Rows are points. The window is the flat piece filled in between its corners: a triangle in 3 columns, a solid with four corners in 4, and so on. A path goes straight from each point to the next, and from the last back to the first. After which points does the path pass through the window?
In the rows, zero is written as 128.

Window (4 x 4)
[[138 153 212  63]
 [168 133 144 141]
 [130 122  68 168]
 [153  88 105 129]]
Path:
(1): [137  97 127 168]
(2): [133 171  92 100]
(3): [161 123  97 139]
(4): [113  94 145 157]
(5): [125 103 143 146]
(6): [183 149  97 144]
(7): [188 172 112 115]
(8): [155 116 156 146]
Through the window after points: 1, 3, 5, 7

Window (6 x 6)
[[126  98 164 176 123 115]
 [146 172 122  97  91 157]
 [192 165 151  79 111 151]
 [116 112 149 182 194 205]
 [110  89 142 138 143  97]
 [ 89 121 179 141 128  92]]
Path:
(1): [130 169 121 153 121 127]
(2): [168 189 144 162 141 129]
(3): [113  84 176  71 115 143]
(4): [126 108 157 135  98 159]
(5): [146 164 129 124 123 130]
(6): [204 170 128 111 123 123]
(7): [167 151 161  83 114 161]
(8): [143 111 156 120 115 171]
(9): [133 149 123 150 155 135]
(10): [143 145 121 161 199 180]
(11): [ 89  71 193 172 134 181]
(12): [136  99 158 139 124 145]
(13): [139 160 148 152 119  88]
(14): [166 177 126 120 127 136]
(15): [150  94 189 115 121 152]
(16): [135 130 158  62 107 155]
Through the window after points: 2, 4, 6, 10, 12, 14

Window (9 x 9)
[[130 160 127 203  89 131  97 142  88]
 [117 116  99  54 109  86 164 161 132]
 [125 200  56 185 153  93 198 143 164]
 [154  98 168 182 146 117 109  93  59]
 [156 135 124 154 134  66 153 156 167]
 [169 100 116 145 103 129 103  77  98]
 [157  76  91  65 146 140 171 215 143]
 [154 142 142  99 125 153 119 117 116]
 [134  90 124 108 145 132  70 133 103]]
Path:
(1): [138 106 130 132 123 136 125 132 124]
(2): [108 115 129 150  96 116 171 111 165]
(3): [171 164  63 131 154  99 130 143  98]
(4): [161 153 118 158 120 106 102 113  91]
(5): [134 130 140 155 120 122 128 116 127]
(6): [104 151 112 153 141 103 169 139 172]
(7): [178 170  52 163 136 112 163 158 105]
(8): [182 143  98 117 120 120 123 129  88]
Through the window after points: 2, 6, 8

Window (11 x 11)
[[137 154 160  96 137 155 124  96 106 104 120]
 [ 79 146  75 203 169 151 165  85 120 153  54]
 [153 124 147 165 106 140 163 118 141 118 168]
 [135  88 139 147 135  77  80 128 177 109 109]
 [155  75 112 143  91 133 103 126 136 170 123]
 [130  94  57 123 158  69 113  95 172  48 193]
 [105 170  71  87 169 171 145 179 153 138 126]
 [ 88 116 157  99  51 132 123 156 154 102  98]
 [154 214 148 104 109 130  94 140  70 145 114]
 [183 137 112 133 126 126 195 108 128 233  90]
 [ 28 105 143 128 117 114  87 150 127 125 139]]
Path:
(1): [ 89 138 150 174  77 159 110  63 177 159 131]
(2): [120 128 112  96 129 115 134 165 111  99 100]
(3): [104 126 105 157 149 145 121 139 112 105  91]
(4): [100 134 111 126 116  97 118  76 173 141 163]
(5): [129 161 119 133 113 140  71  77 151 139 128]
(6): [113 104  90 125 162 106 151 148 137 106 149]
(7): [108 117 122 145 125 123 161 153 111 129 118]
(8): [ 96 183  75 122 144 141  54  83 180 147  97]
(9): [130 154  93 142 116 123 148  96 150 170 132]
(10): [172  82 125 118 169 119 170 149 115 139  85]
(11): [146 106 121 163 127 103 133 121 111 122 118]
(12): [ 75 125 111 124 107 133 109  90 170 138 130]
Through the window after points: 1, 9

Window (14 x 14)
[[192 151 121 107 114 166 128 137 185 177 120 132  74 135]
 [ 82 169 136  85 127  84 117 149  53 153  61 124 156 160]
 [141  99 137  67  91 198 150 152 145 134 127 150 105 125]
 [ 94 124 149 168 137 109  61  77 115 143 114 131 133 194]
 [118 125  86 149 126 166 146 136 154 170  48 144 128  83]
 [125 150 102 119 147 126  92 109  92 105  96  84 173 187]
 [111 151 123 101 109  93  93  87 112 156 118 115 194 136]
 [ 63 133 150 113 119  79  63 130  76 146  97  31 149 142]
 [139  92 118  91 120  68 111  92  98 113  80 120 128 161]
 [139 140  77 143 130 144 107 155 120 130 109 179  96  62]
 [154 161 170  89  90 167 181 118 158  98 112 128  83 104]
 [155 144 161  56  91 167 113 147 222  92  97 149  95 137]
 [ 98 136  70 136 122 120 165 161 161 143 122 148 109 117]
 [171 123 121 165  97 148 158 197 160 144 100 161 131  91]]
Path:
(1): [116 146 119 114 180  84 126  98 161 134 104 113 146 144]
(2): [132 140 120 127  85 136 105 141 117 146 102 131 132 133]
(3): [135 145 105  97  81 149 110 120 148 139  99 141 101 131]
(4): [128 132 169  99 133 132 146 149 155 121 100 113 136 143]
(5): [100 131 139 111 166  99 148 131 141 137 102 140 124  98]
(6): [128 163  70 112  44 146 104 152 104 144  98 122 139 187]
(7): [143 109  60 151  51 168 111 106 122 134 101 158  81 120]
(8): [134 166 149 107 186 112 129 190 141 129 107 151 140  71]
Through the window after points: 5, 7

Window (14 x 14)
[[ 84  73 188 152  63  89 128 148  41 225 168  94 138 139]
 [119 165 101 145 181 137 112 149 152 160  96 139 113 143]
 [104 142 152 120 169 177 124 114 171  57 159 118 168 163]
 [140 197  83  87  89 106 119 113 127 126 163 196 109  87]
 [186 108 121  83 110 122 106  79 155 164 130 177  55 108]
 [155 192 144  91 156 164 150 147 120  92 126 180  48 106]
 [153 164  92 149 143 113 166 111 134  55 130 136 102 121]
 [128 181 139 154 116 119 163 145 192 108 141 171 110  82]
 [138 149 134 150 111 135  79 171 146  88 130 105 102 134]
 [117  27 143  65  37 121 145 161  85 200 126  73 152 130]
 [129  93 166  93 165 108  82 104 141 102  94 102 202  86]
 [123  53  96  62 138  76  92 136 138 160 146 177  73  78]
 [112 202 127 150 130  99 128 137 163  73  89 219  94 158]
 [169 118 142 169 140 143 123 190 119 118 136 153 162 160]]
Path:
(1): [136 137 114 143  89 126 140 132 119 134 114 168 130  95]
(2): [139 153 146 102 153  97 114 148 155 117 142 149  95 120]
(3): [157 138 162 115 145  87 102 167 139 100 138 123 151 140]
(4): [133 124 122 146 126 153 115 145 130 121 120 145 122 122]
(5): [106 141 111 156  98 123 110 139 114  84  94 166 117 107]
(6): [145 148 139 105 138 106 119 137 163 131 138 163  91 145]
(7): [148 145 132  99 153  92 145 141 156 151 120 115  92 140]
(8): [114 119 124 119 115 131 108 148 118 112 139 167 126  96]
(9): [114 130 132 126 102 162 100 159 139 107 132 150 127 110]
(10): [172 148 137  94 164  55 178 102 123 137 123 124  97 173]
(11): [137 138 151  91 132  94 122 137 152 125 147 134 141 110]
(12): [126 126 117 128 136 141  99 109 118 106  95 146 145 101]
(13): [140 134 158 156 126 173 110 137 118  89 120 184 114  79]
(14): [127 212  90  85 162  54 146 123 185 126 155 140  96 182]
(15): [141 146 126 110 150  86 141 180 144 122 149 136 110 119]
(16): [131 174 122 180 112 185  99  42 131  72 117 188 112 117]
Through the window after points: 3, 5, 9, 11

Window (14 x 14)
[[178 120 156 149 139  90  78 108 165 102 100  88 146 147]
 [106 119 102  89 167 154 151 136 141 120 182 111 144 130]
 [143 101 125  79 160 102 158 104 107 146 118  93 169 137]
 [137  68 134 146 147 103 129 175 115 169 112  99 145 117]
 [133 111 151 135 125  96 100 173 164 156 125 156 148  68]
 [137  97 107 116 153  93 108 115 142 168 157 155 113 105]
 [101 174 136  82 183 133  91 163 138 164  78  58 130 169]
 [181 165 146 163 108 113 126  90 124 137 110 138 130 133]
 [ 90 146 117 112 149 123 179 157 141 203  87 151 141 201]
 [112 197 145 154 168  76  86  94 111 126  84 127 143 164]
 [ 71 148 125 154 111 131 161  78 164 185  96 153 115 165]
 [108 173 172 151 206 172  93  78 182 117 126 142 120 138]
 [130 174 146 172 173 106 171 133 159 122  91 140 104 111]
 [100 144 197 144 165  89  86 114 159 156 148 136  96 134]]
Path:
(1): [114 115 134 120 157 120 113 142 132 134 104 136 111 147]
(2): [115  76 134 104 157 115 117 131 140  88 131 157  87 203]
(3): [122 163 131 133 156 124 139 123 145 171 104 116 154 123]
(4): [138 154 166 149 196 141 131 142 140 222 135 131 225 168]
(5): [109 125 127 119 135 103 132 129 137 137 112 131 107 121]
(6): [134  94 122  65 141 173 161 144 143  85 113 112 120 189]
(7): [127 176 132 173 173  52 101  94 124 212 113 115 176  86]
(8): [148 161 138 118 171 107 138 151 144 192 132  63 192 129]
Through the window after points: none

Window (14 x 14)
[[100 188  98 103 163  62 164 140 150 100 126 130 180 155]
 [139 111 132 149 154 152 106 120  87 120 101 155 161 115]
 [114  66 210  58 163 170 189 113 102  59 141 111 154 106]
 [167 147 151 146 157  96 125 124 189 100 120 125 162  77]
 [ 45 100 144  49  81 112 142 159 102 141 108  58 190  69]
 [158 128 120 123 110 180 137 137  85 106 111 133 101 147]
 [148 164 157 146 132 117 190 146 108 122  88 155 211 148]
 [214 125 123  73 195 122 110 109 202 195 165 130  91  98]
 [152  72 151 124 134 161 150 120 133 147 130 119 163 200]
 [145 114 154  87 133 115  59  31 157 127  60 131 119  94]
 [128 140 126  96 102 163  96  54 146  98 125 193 169 134]
 [102 155 188 168 146 121 150 161 125 121  96 150 149 113]
 [146 106 137  97 100 102 114 150  79 118 135 147 102 112]
 [164 122 137 133 160 126 179  88 125 133 168 128 115 131]]
Path:
(1): [154 112 151 101 133 144 117 115 105 104 145 115 153 149]
(2): [163 157 177 124 133 139  85 114 123 128 140 109 166  98]
(3): [101  86  98  89 147 121 199 107 156 122  84 159 137 147]
(4): [136  85 129 106 105 155 190 103 134 103  77 160 174  79]
(5): [ 99 184 152 116 146  87 102 136 117 111 142 112 167 162]
(6): [127 171 170 140 143 152 120 152 110  88 134  77 173  96]
(7): [155 108 115 101 128  74 171 113 135 144 104 197 141 151]
(8): [125 119 127 124 132 117 154 138 150 114  92 145 148 114]
(9): [ 93 156 215 125 136 126 114 137  94 135 131 100 165  94]
(10): [131 177 169  95 117 124 115 109 130 103 147 107 149 140]
(11): [152  90 129 128 181 111 159 131 162 122  98 151 150  83]
(12): [145 111 119 124 126 148 167 138 110 114  67 176 151 114]
(13): [146 137 156 125 146 151  83  99  98 119 181  84 113 147]
(14): [171 186 162 119 153 109 132  94 116 136 131 132 193 121]
(15): [126  76 146 130 133 140 167 152 155  97 104 133 141 129]
(16): [121 146 109 130 133 102 194 127 176 146  68 176 157  98]
Through the window after points: 6, 8, 10, 12, 14

Window (14 x 14)
[[123 157 155 104 105 168 112 155 145 114 171 115  82 111]
 [207 190 115  70  78  71 123  82 189 142 177 117 118  90]
 [150 113 106 139 125 169 135 129 132 122 128 159  51 101]
 [233 183 177  69 119  19 165 161 190 134 129 137 185 163]
 [114 100  95 169 142 170 165 211  56 155 101 111 208  99]
 [106 134  97 127 172 101 156 143 114  84 146 124 168 142]
 [153 140 145 154 171 133 146 115 111 133 210 140  99 119]
 [118 107 165 117 147  59  71 145 120 144 167 137  91 114]
 [170 175 144  94 140 128 103 109  85 125 117 127 127 129]
 [197 234 142 137  64  60 155 108 181 129 125 143 164 155]
 [117  81 146 141 135 174 122  98 122 139 139  94  95 127]
 [114 174 147  88 144 130 128 122 144 190 110 118  87  99]
 [163 148 103 151 143  95 159 160  96 120 134  71 115 145]
 [132 128 185 133  97 117 211 150  92 100 121 139 133  79]]
Path:
(1): [155 141 128 143 153 126 139 124 139 125 142 114 118 106]
(2): [176 149 146 126 176 117 120 154 149 103 142 130 111 100]
(3): [149 152 143 111  71 108 166 127  92 172 129 116 153 142]
(4): [128 131 104 111  81 152 161 165  82 174 187  91 114 173]
(5): [133 133 136 145 152 118 124 130 118 121 125 119 115  96]
(6): [152 181 187 146 148 114 126 136 146 113 122  91 167  82]
(7): [154 129  89 100 118 118 178 133 108 136 156 154 104 157]
(8): [152 126 121 106  94 123 146 141 100 162 148 142 121 117]
(9): [152 161 131 129 153 112 111 142 147 121 135 108 132 124]
(10): [145 150 144 140 129 135 113 123 160  95 174 119 110  55]
(11): [123 152 153  83  96 151 148 174 104 148 135 119  93 177]
(12): [100 141 136  81  67  77 160 180 104 118 163 159 120 150]
Through the window after points: 10
